Each point is reached from the start by the listed moves, each made once or not at all, plus a little noise. Say if it took an odd or an even number of moves. Then give how often each move was made.

Moves:
(1): [ 18  23 -13  10 -27]
(2): [-47 -17  -9  14 -25]
(3): [ 11  -5  33   1 -41]
Start: [ 16  21  -3  13 -12]
Points:
[  -3   22    9   39 -105] -> odd (1, 1, 1)
[ 46  41  17  25 -81] -> even (1, 0, 1)
[-33   4 -13  27 -39] -> odd (0, 1, 0)
[-13  27 -24  37 -65] -> even (1, 1, 0)

Moves:
(1): [ 33 -10   2  33  24 -19  17  12]
(2): [  1  17  47 -27   5  11   5   6]
(3): [-25 -44  41   2  -4  -3   8 -22]
(4): [ -3   9  -3  18   9  19 -20 -20]
(5): [ 23 -56  -7 -21  40 -17  -4  25]
(6): [  6 -11   3  -3 -27  36   4  22]
Start: [-49  20  -1 -24  26  27   5  -4]
Points:
[-53 -53  77 -52  76  37  -5 -14] -> even (0, 1, 1, 1, 1, 0)
[-23 -20  39 -56  52  77  -9  29] -> even (0, 1, 0, 1, 1, 1)
[-25 -18  39 -72  72  21   7  26] -> even (0, 1, 0, 0, 1, 0)
[-68 -35  44 -25  -6  60  17  -4] -> even (0, 0, 1, 0, 0, 1)
[-46  35  46 -35  11  93  -5   4] -> odd (0, 1, 0, 1, 0, 1)

Moves:
(1): [  8   2  -4 -10  12 -17 -17 -15   9 -25  49]
(2): [-33  33   2  -2  28  22 -16  -1  -1 -16 -16]
(3): [ -9  23  26  16 -16   2  38  -8  19  18   3]
(4): [-11  23 -29  31  -4  34 -23 -28  27  13 -24]
(5): [-10  17  -3  18   9 -24  13   6 -33 -14  21]
(6): [ 27 -19   4  15   0  51 -17 -23   7  38  14]
(7): [ -3  59 -14  -4  21  21  31   3  -3 -15 -31]
(8): [ 30 -12  35  51   0   7  56  63  47  23 -18]
(9): [-18 -44 -14 -17  34 -19  25  -3   3  -8 -28]
Start: [-35 -30  -9   1 -21 -37 -31  -1   8   6  27]
Points:
[-35  13 -31  64  68  61   6  -4 100  18 -27] -> odd (1, 1, 0, 1, 0, 1, 1, 1, 1)
[ -5 -61  33  77  17 -36  74  18  59  38  67] -> even (1, 0, 1, 0, 1, 1, 0, 1, 1)
[-20  -1   2  91  13  61  79   1 111  79 -57] -> even (0, 0, 1, 1, 0, 1, 1, 1, 1)
[-68 -44 -19  11  46  -7 -28 -20 -16   7  15] -> even (0, 1, 0, 0, 1, 1, 0, 0, 1)
[-32  51  10  37  39  -2  24  47  58 -27  10] -> even (1, 1, 0, 0, 0, 0, 1, 1, 0)
[-70  20  -6   8  45  42  30 -34  35  23 -33] -> odd (0, 1, 1, 0, 0, 1, 1, 0, 1)

Moves:
(1): [  8  25  -1  -9   3  -7 -16  -2 -18   1  -9   2  12  -2]
(2): [-11  40   3  21  12   2  30  -1  -7 -24  18  41   3   4]
(3): [ -6 -13 -25  22   3  -9   6  -1 -24 -12 -65  32 -34  -9]
(4): [  0   8   3  -8 -15   2  -5  38 -14  20  21 -29 -16   8]
(5): [ -4   8 -28   3   5  -7  23   4  21   7  -1 -15   1  -6]
(6): [  0  -5  32  -1  -1 -22  41   6  -9   6  35   2   4 -17]
(7): [ 18 -12  -2 -10 -15  -6 -22   6  -6  -2  13 -11   5  -8]
(8): [  4  28   9  39   9 -10  -9   3  28  31 -27   2   9  10]
(9): [ 24  13  -2 -27  43  -7  -4  46 -30  -7   4   4 -16 -18]
(10): [ -2  22  34   7 -45  -3  -4  16  15  17  -8  -6 -13   4]
(11): [-21   7  18  -6   6 -14   4  -5  -1 -26  37  24 -10  38]
(12): [ 22  12  -8   3 -17  -6  -9 -46  -2  -7   5  -5  -4 -17]
(13): [-17  -8  35  18   2 -18  -9  -8  12  -8  -2  16  23 -49]
(14): [-27 -36  53  14  30  -1 -37  34   0 -23 -30 -14  40  13]
Start: [ -6  -7   3  18  -4 -17  13  22  18  13  12   7  12 -20]
Points:
[-46  29 119  50 -26 -76   8 112 -45 -30  25  49   4  12] -> odd (1, 1, 1, 1, 0, 1, 1, 0, 0, 1, 1, 0, 0, 1)
[ -41   56  116   62   38 -110   39   67  -23  -62   -3   90   17  -79] -> odd (1, 1, 1, 0, 1, 1, 0, 0, 1, 1, 1, 1, 1, 1)
[-27  30   8 121  41 -48  17  15  35 -16 -89  48  27 -24] -> even (0, 1, 1, 0, 1, 0, 0, 1, 0, 0, 0, 1, 0, 1)

Moves:
(1): [  0  -2   3   6  -1  -7 -22  12 -13 -22  -2   5   7   2  -7  -1  -6  -6
 -15 -11  15]
(2): [  2   7  -2  -3   9 -11  24   2  -2   1  -2   0  -3  -4  11  22   6   2
   5  14   3]
(3): [ 11 -11   0   2  -1   7  -8   1   6  -7  -4   6   2  -7   4  -6 -10  -9
  -7  12  10]
(4): [-9  5 -1  3  7 11  8  5  7  4  9 -9 -1 19  6 15  6 -3 -2  2 -1]
(5): [ -5 -10   0  -5   1   7  -5   3  -2  -4   4   1  -5  -3   3   1   1  -2
  -1 -14  12]
(6): [-11  -4  -8  -2   2   6  13   1   0 -14   9  -2  -4  -8   0  16  14   1
  -1   5 -10]
(7): [ -5  -2  14  -2  -2   9   3 -12  -1   0  -3  12   6   7  -9  -4   4 -10
  -4  -8   2]
(8): [-12   3  11 -12   1 -19   1   5  13  17 -10 -16  -6   4   1 -12  13  -2
   7  -8 -13]
(9): [ 22  15  -8   4  -8   6  12   4   5  -1   9  14  -3 -12 -20   4  -2  -3
  -4  -9   5]
(10): [  4  -1  -2  -8  -5  -3  -4  -1  -9  16  16   5  12 -11  -4   3   0  12
  -7  13   2]
(11): [ 12  14  -4  -1  -9 -11  -4 -10  -9 -14  24   8  -7   4  16   4  21   8
  -4  27 -19]
(12): [ -8   0  21  -3   1   0  25  -6  11  -6  -5  -4 -11   0  -4  17 -22  11
  -7 -13  12]
(13): [  3  -1  -9  -1  -6   5   1  -5  -4 -11   0   6   7  -1   7  -4  -1   7
  -3   6   6]
(14): [ 12  20 -15  16  -2  -5   3 -10  -9   1  18 -13  12  -3  16  17   5  -6
 -15   7 -11]
(15): [-4  4 11 12 12 -7 11  6 30 10 -5  3 -5  5  3 22  2  1  2  0 -2]
(16): [ -1   1 -10  15   0  -8   1  -2  -8  -5   4  -1  -4  -7   2  -2 -15  -3
 -14   1   4]
(17): [ 21  11   0   6  24  14   8  -1  17  -5  -1 -22  -3 -13   1 -11  16   5
  -1  24  21]
(18): [ -2   0   8   5  -4  13  17   0   9   5  -8  -7 -16   6  -8  10   0   6
   5  -3  15]
(19): [-14   6   7  -5   1   6   1  -3   5  -2  -6  -8  -7   5  -8  12  -3  -3
   8   5  13]
(20): [ 12  -1  -3  -8  11  16  -8 -11 -12  -9  -7   2   2   3   5   0   7   4
 -18   0   4]
Start: [  0   4   4   5   4  -7  19   5  -6  12   9  -8  -8   0  15  25  -5 -17
   8   8   9]
Points:
[-24  30  20   5 -14 -10  22  -6 -15   0  33 -10 -16  30  11  48  14 -11
 -22  30  33] -> even (1, 0, 0, 1, 0, 0, 1, 1, 0, 1, 1, 0, 1, 0, 0, 1, 0, 1, 1, 0)
[ 18  48  22  26  28 -13  69 -18  34  23  35 -41 -33 -14  45  81  35 -17
 -20  77  46] -> odd (0, 1, 1, 0, 1, 0, 1, 1, 0, 1, 1, 0, 0, 1, 1, 1, 1, 1, 1, 0)
[ -9  29  21  21  21 -17  82 -15  -1  -6  15 -18 -12  -3  28 111   3   1
 -55   9  35] -> odd (1, 1, 0, 0, 0, 1, 1, 1, 0, 1, 0, 1, 1, 1, 1, 1, 0, 1, 0, 1)
[-11  44  15  33   9 -38  82  -6  24 -36  22 -29 -42  -2  50 121  -1  -8
 -31  47  33] -> odd (1, 1, 1, 0, 0, 1, 0, 1, 0, 0, 1, 1, 1, 1, 1, 1, 0, 1, 1, 0)
[-24  10   6  22  21   2  48  10   5 -21  24   8   2   1  20  99  -9 -29
 -27  47  50] -> odd (1, 1, 1, 1, 0, 1, 1, 0, 0, 1, 0, 0, 1, 0, 1, 1, 0, 0, 1, 0)
[-32  32  23  -6  10 -16  92 -23   9  -3   9 -32 -15   2  30  91   9 -16
  -3  16  11] -> even (0, 1, 0, 0, 0, 1, 1, 1, 0, 0, 0, 1, 1, 1, 0, 0, 0, 0, 1, 0)
[ 13  38  22  23  34  23  62 -13  12 -36  13 -34   2   7  31  83 -10 -30
 -33  47  78] -> even (1, 1, 1, 1, 0, 0, 1, 0, 0, 0, 0, 1, 1, 1, 0, 0, 1, 0, 1, 0)
[ 27  38 -19  33   1 -12  65 -10  -5  17  52  18   8 -28  24  85  -5 -18
 -30  19  30] -> odd (0, 1, 0, 0, 1, 0, 1, 0, 1, 1, 0, 0, 1, 1, 1, 1, 0, 0, 0, 0)

Moves:
(1): [ 18  -5 -20  -2   8  22  -6  -1  -1 -27   9  -8  -5  -1 -19   0  -6   1
  13   4   1  -5  14  22 -19  14]
(2): [ 14  18  -2   5  -2  -4   0  -3   8   4 -18 -10   5 -10  -4   9   8   2
  -3  -4  -1 -11   9   1   1  -4]
(3): [  5   0 -11   6  -7   3 -16  -9   1   8  -1  -2   3  -2  18   3   3 -20
  -6 -15  -2  14  14 -12  -4  17]
(4): [ -6   2  10  13   8 -13 -15   4  -4  -8  13  -3  10  10  -7   1 -16   6
   6  -9 -19  -4   7  -6  14  -6]
(5): [-16   1 -12   5  15  16 -12  10  -8  13 -11  -7  -4   7 -12  -3  12  12
  -5   6  -9  10 -11  -1  -1 -14]
(6): [  3  -9  -2  13 -19  13   1  12 -17  10  13   0  -4  14   5   2 -18   1
  -7  -2 -16  12  10  13  -4 -10]
(7): [ -4   3  -6  16  22   0   4   6   3 -10   1  -6   6  -5  -8   5  -7  -3
  16 -20  -7  -6   2   4   0 -19]
(8): [ -2  -7  -2  -4  -8  -1  -4   1   1 -10  -4  -7   1  -2  -2   9   2   2
  -7  -1  -4   4   3 -12  15   4]
(9): [  6  -9   1  -5   4  10   0   7   4 -16  -4  -4   3   4   7 -20  -9  -1
  -2   3 -15   5  21 -14  -5   2]
(10): [  7  -7   8  -2  -3  -5   6   5  -4  -9   1   7   0   1   7   4   4  -5
   9  10   0  22  -2 -21  -9  -2]
(11): [ -2  10   3 -26   1   7  -1  -1   0  10  -9 -18   8  18  16  -2  -1 -17
  -8  16  12 -17   4  -1  -4  17]
(12): [-10  10   9  12  -7  11   8  -1  -5  -4   5  10  -8   9   5   8  16  -6
   2   9 -22   6  -3  -2 -19  20]
(13): [ 12  -8  -5  -7  17   4   2   9 -16  16  -3  16  11  15  -9  -6   2  11
 -10   5   1 -10   5   0  -1  15]
(14): [ -2  11  -2  -1  -1  -2   8  -3   8 -15   7   2   7  -3  -8   4 -22  -1
   3  -5   7  -1   1  -1  -2  -2]
(15): [ -2  -7  -5  -8  -2  -7  -6   6   4 -12  -2  -2  -2  11  12  -7 -19  -5
  -1  13   2  -4   5   4   5  10]
(16): [ -6  -5 -11  -3  18  15  -1 -15   7  17   3   6   0  -4   7   2  -5  -8
  25   0  -7   5  -5   2 -11  -4]
(17): [ 22   5  -4   4  13 -11   9   0  -3 -11   0  -5 -10  -4  -9  -6   6  -2
  -5  -4 -15   6   9  -2   3  10]
(18): [  4  -3  -1 -14  -2  -7  -6   1   1 -10   6  21  -7   5   1  -1   4   8
  -8  -2   7  -2   0   2   6  -3]
(19): [  4   4   1  -3  10   0  -1  -2   5   4 -14  -1   9   5  -6  -4   9   7
   9 -10  -2  -2  15  11   0   1]
(20): [  3   2   9  -1   2   6  -3   4   4  -1 -13  -6  11   1   5  -6  -5   8
  -1  -2  -3   1  -5  -1  11  -2]
(21): [-14 -26   9   1 -24  14  -9 -13  16   0  -3  -3 -12  41  15   0 -14   6
 -13  -1  12  -5  -8  19 -13 -12]
(22): [ -8  13  16   9   4  -1   4  -7 -12   0  -5   4  -4   8   5   8  -2   4
   1   5  -4  -7   9  10  -8   4]
(23): [ -2 -10  18 -18  -1  -8  -3  21  -2  23 -10  18 -12   1  11  -3   8  23
  -3 -15 -10   4  -4  -2  -8   0]
(24): [  0  -8  -6  -7  12   6 -11  18  18  -7  12   6 -12  -5 -17   4   0  -2
  -6  15  17   5  -4 -10  18   6]
Start: [ -2   8  20  -9   3   4   8  -5  -7  -1   4  19  -1  14   1  27  -7   7
 -11  -6  -7  -5 -12  21   7  -3]
Points:
[ 16 -32   8 -35  49  45 -49  31  -4  27 -49   8  12 116  41  -1 -46  33
 -30 -48 -81  -8  58  27   8   1] -> even (0, 1, 1, 1, 1, 1, 1, 1, 1, 0, 1, 0, 1, 0, 1, 1, 1, 1, 1, 1, 1, 0, 1, 0)
[ 25 -10   5 -11  73  34 -27  34 -22 -22   4  50  11  77   5   2 -64  14
  -8  -1 -65  44  56  -7  16  20] -> even (0, 0, 1, 1, 1, 1, 0, 0, 1, 1, 0, 0, 1, 1, 1, 1, 1, 1, 1, 1, 0, 1, 0, 1)
[-17  -3  49 -24 -12  58 -19   5   5  18 -30  24 -12 107 101  28 -48   2
 -18 -25 -66 -13  35  46 -47  13] -> even (0, 1, 1, 0, 0, 1, 1, 0, 1, 0, 1, 1, 0, 0, 1, 1, 0, 1, 0, 1, 1, 1, 1, 0)
[ 33   6   6   9  53  20 -24  65 -37 -46  15  53 -25  65 -27  61 -34  25
 -23 -16 -86  25  51  11  -7  36] -> even (1, 1, 1, 1, 1, 1, 1, 1, 0, 1, 0, 1, 1, 1, 1, 0, 1, 1, 0, 0, 0, 1, 1, 1)
[ 41  14  32 -11 -18  29 -24 -15  -2 -58 -12 -12  11  95  23  51 -58   2
 -25 -24 -37  -3  67  43 -12  22] -> odd (1, 1, 1, 1, 0, 1, 0, 1, 0, 1, 1, 0, 0, 1, 0, 0, 1, 1, 1, 1, 1, 1, 0, 0)
[ 49   7 -32 -18  42  83 -20  37 -21  -7 -23 -10  -3  65 -25  23  21  -8
 -44  16 -64  11  74  12 -12  75] -> odd (1, 1, 1, 0, 1, 1, 0, 1, 1, 0, 1, 1, 1, 0, 0, 0, 1, 0, 1, 0, 0, 0, 0, 1)
[  8 -36  48 -59 -39  46  -3  23 -15   7 -12  57  -3 121  64  21 -17  14
 -51 -15 -36  23  42   0 -45  44] -> odd (0, 0, 1, 0, 0, 1, 0, 1, 1, 1, 1, 1, 1, 1, 0, 0, 0, 1, 1, 0, 1, 0, 1, 0)
[ 45  -2   9  22  58  12  16  17 -28  -8  12  18  19  33  -7  14 -44   8
  18 -24 -87  15  41  -3  -5 -20] -> odd (0, 1, 0, 1, 0, 1, 1, 0, 1, 1, 0, 0, 1, 0, 0, 1, 1, 0, 0, 0, 0, 0, 0, 0)
